Rows are points. Each copy is the shape, with its points in the same order, turned, moved and blurred by noise. Some copies are also mirrored. Which?
In the rows, 128 means zero.

Shape (5 x 2):
[[175  77]
 [ 90 129]
 [209 124]
 [118 151]
 [154 111]]
Copy 1:
[[201 112]
 [ 99 121]
 [207 167]
 [115 144]
 [168 132]]
Copy 1 is: only turned
Copy 2 (5 x 2):
[[145  60]
 [ 93 138]
 [188  83]
 [120 152]
 [134  93]]
Copy 2 is: only turned

Shape (7 x 3):
[[126 109 196]
 [143 173 131]
 [115  88 111]
 [ 68 121 133]
 [175 131 183]
 [ 75 125 119]
 [173 174  79]]
Copy 1 (7 x 3):
[[ 88  53 156]
 [ 83 139 121]
 [165 114 153]
 [119 114 198]
 [ 83  68 102]
 [120 137 177]
 [118 169  76]]
Copy 1 is: mirrored
Copy 2, 7 rows:
[[ 66  93  78]
 [109 167 110]
 [117  86 155]
 [ 62 112 158]
 [109 121  62]
 [ 59 116 170]
 [157 177 131]]
Copy 2 is: mirrored
Copy 3:
[[179 106 121]
 [144 190  94]
 [ 98 119 117]
 [112 106  63]
 [185 156 144]
 [107 115  64]
 [ 98 225 117]]
Copy 3 is: mirrored
Copy 4 (7 x 3):
[[136 102 189]
 [138 180 132]
 [ 85 111 123]
 [ 76 145 169]
 [182 119 157]
 [ 68 153 160]
 [143 185  72]]
Copy 4 is: only turned

Shape:
[[147 142 100 116 189 157]
 [195  82 177  99  70  88]
 [ 77 157  55 137 142 185]
 [194 141 109 166  99  81]
 [ 98 125 121 134 154 172]
 [158  68 168 100 128 145]
 [168  93 129 101 111 188]
 [127 182 145 101 160 180]
 [126 138  88 117 135 190]
 [172  79 157  46 108 111]]
Copy 1 (10 x 6):
[[ 62 108 133 150 160 147]
 [193  79 191 137  91  88]
 [ 56 139  44 178 138 134]
 [155  62 162 222 141  93]
 [101 138  94 144 154 145]
 [155 114 154  95 124 129]
 [135  95 132 128 100 169]
 [ 69 166 153 153 124 147]
 [ 81 126  91 164 122 166]
 [131  81 176  90  76  85]]
Copy 1 is: mirrored
Copy 2, 10 rows:
[[110  96  67 146  91 151]
 [216 121 186  91 111 111]
 [ 93 142  37 146 170 182]
 [178 137 134 186 130  83]
 [104 105  96 129 149 175]
 [170  82 150  86 113 162]
 [183 114 111 112 108 196]
 [ 81 148 105 127  84 178]
 [129 134  64 133 130 189]
 [194 105 140  50  95 123]]
Copy 2 is: mirrored
Copy 3:
[[135 130  67 156 183 162]
 [177  92 158  62 116  81]
 [ 51 122  79 172 143 209]
 [156 126  94 140  73  89]
 [ 84 123 117 157 177 160]
 [146  83 148 104 183 112]
 [151  71 139 121 161 170]
 [133 172 116 141 180 187]
 [106 110  98 152 150 199]
 [163  87 123  42 169 118]]
Copy 3 is: only turned

Shape, 14 rows:
[[105 140 173  61  81 134 166 152]
 [169 138 115  77 188 154  89 148]
 [108  96  92  60 145 125 150 210]
 [178 176 182 148 184 117  91 108]
 [169 153 126 136 166 104  67 120]
 [134  68 127 130  75 168 168  90]
 [157 182 120 166 201  86 108 100]
 [192 187  98 166 153 125 121 116]
 [160 143 107 158 164 149 131 134]
 [166  96 115 160 157 124 171 181]
 [189 189  57 150  97  75 115 162]
 [128  84 169 138 196 149 110  88]
 [156  86 142 175  87 106  61 170]
 [ 95 112  63 168  97 169 143 201]]
Copy 1 (14 x 8):
[[ 77 144 178  83  75  83 176 160]
 [147 136  85  36 152 122 130 173]
 [ 59 114  83  59  80  78 106 180]
 [205 140 126 125 162 134 159 159]
 [194 127 105  91 132 132 117 131]
 [ 49  97 155  96 110 174 159  90]
 [201 144  71 145 146 119 143 120]
 [179 164  74 115 111 173 153 124]
 [129 147  83 116 132 166 131 142]
 [ 91  98  70 134  97 161 133 176]
 [183 150  64  99  19 151 119 115]
 [119  97 131 118 212 129 134 136]
 [154  77 161 112  81 171  63 145]
 [ 45 161  99 110  67 163  57 135]]
Copy 1 is: only turned
Copy 2 (14 x 8):
[[129 158  96  68  83 179 162 139]
 [ 85 157 154  93 196 121 105 128]
 [141 191 157  90 157 124 203 123]
 [ 83  93 155 123 134 137  50 187]
 [ 99 120 142 124 145  84  71 155]
 [121  74  88 143 104 167 174  72]
 [105  96 137 155 162  92  83 222]
 [143 107 113 162 175 121  67 170]
 [119 118 139 164 166 132 106 145]
 [163 106 182 159 157 148 159 134]
 [216 137 104 136 161  74  83 155]
 [ 37  75 165 141 131 134 141 139]
 [146 119 180 147  71  77  93  94]
 [171 185 128 207 127 130 174 103]]
Copy 2 is: mirrored

Shape:
[[104 149 130 113 130 101 101 162 115]
 [147 147 127 123  84 121 169 138 114]
 [ 56 143 152 143  98  95 113  99 143]
 [177 158 112 145 162 137  82 164 139]
 [ 99 145 189 180 116 135  96  99  63]
 [ 62 111 121  61  80 120 135 129 162]
 [125  76  93 157 139  79 216 114 129]
 [122 192 189  88 157  87  86 149 193]
 [ 98 155  95  80  94  71 133  59 122]
 [116 142 200 133  93 162  99 198 121]
 [ 82  92 144 142 116  40 124 123 112]
 [177 131 148 125 191 147  70 129  71]
 [ 77  84  98  68 129 149  84 120  62]
 [122 192 116  87 179 131 177 176 123]]
Copy 1, 14 rows:
[[143 158 142 128 125 123  90 168 129]
 [148 150 132  99  77 146 163 146 145]
 [ 80 164 188 115 111 100 127 127 152]
 [168 180  95 178 122 158 111 128 173]
 [147 164 249 166 100 141 119 105 118]
 [ 76 103 142  56 124 121 117 161 141]
 [121 120 104 145 138  83 241 119 128]
 [155 212 159  85 165 111  83 156 212]
 [113 165 135  65 114  88 119  79  94]
 [148 134 202 129  96 175 112 208 172]
 [122 118 164 139 114  45 145 142 130]
 [208 142 158 190 154 163  86  98 130]
 [110  94 154 128 154 148  73 120  73]
 [176 212 107 105 171 161 160 179 112]]
Copy 1 is: only turned
Copy 2, 14 rows:
[[140 147 120 126  97  89 127 164 111]
 [157 130 140 154  97 160 161 164 151]
 [ 59 149 109 167 102  96 111 135 138]
 [183 103  99 108  97  90 145 118 112]
 [107 171 150 180  86 100 165  88  62]
 [ 90 144 135 129 115 158  73 197 159]
 [126  67 139 211 178 143 166 176 154]
 [112 168 112  65  92  50 140 153 177]
 [126 201 122 191 159 147  89 148 174]
 [104 125 162 101  25 121 143 132  94]
 [105 145 160 203 119  74 112 182 128]
 [184 132 149 108 139  80 142  93  73]
 [137 150 138 132 153 162  48 147  51]
 [135 129  87  81 136 147 191 198 125]]
Copy 2 is: mirrored
Copy 3 (14 x 9):
[[106 185 124 125 141  67 134 158 114]
 [138 154 103 136 143 103 207 153 127]
 [ 53 166 160 171 126  79 171 114 133]
 [171 161  91 146 163  74  94 154 154]
 [ 94 163 164 186 193  96 148  97  59]
 [ 42 150 147  91 111 113 180 163 172]
 [106  65  69 163  83  61 200 149 111]
 [152 211 191 124  92  71 107 130 168]
 [ 69 170  94  97 102  76 207  68 146]
 [132 177 182 157 192 119 136 203 120]
 [ 75 124 155 133 112  22 170 134 101]
 [168 137 118 113 182  87  74 100  77]
 [ 55 126 109  51 159 121 126 129  91]
 [166 203  95 125  67 125 134 168 104]]
Copy 3 is: mirrored
Copy 4:
[[100 132 128 124 131 102  83 164 117]
 [119 149 121 169  80  92 154 143 115]
 [ 52 118 149 164 103 103  92 115 164]
 [174 142 111 150 151 131  82 136 114]
 [ 75 113 172 186  93 118  77  85  59]
 [ 61 118 134  88  75 119 148 145 190]
 [ 99  75  82 178 134  66 205 109 134]
 [113 179 192 123 167  86  66 135 192]
 [ 81 131  94  95  62  66 108  84 170]
 [104 145 204 154 116 167 114 181  93]
 [ 71  63 151 149 119  50 101 130 144]
 [176 119 153 123 157 134  81  86  57]
 [ 89  79 118  60  98 151 111 115  84]
 [104 196 103 101 175  94 155 144 112]]
Copy 4 is: only turned
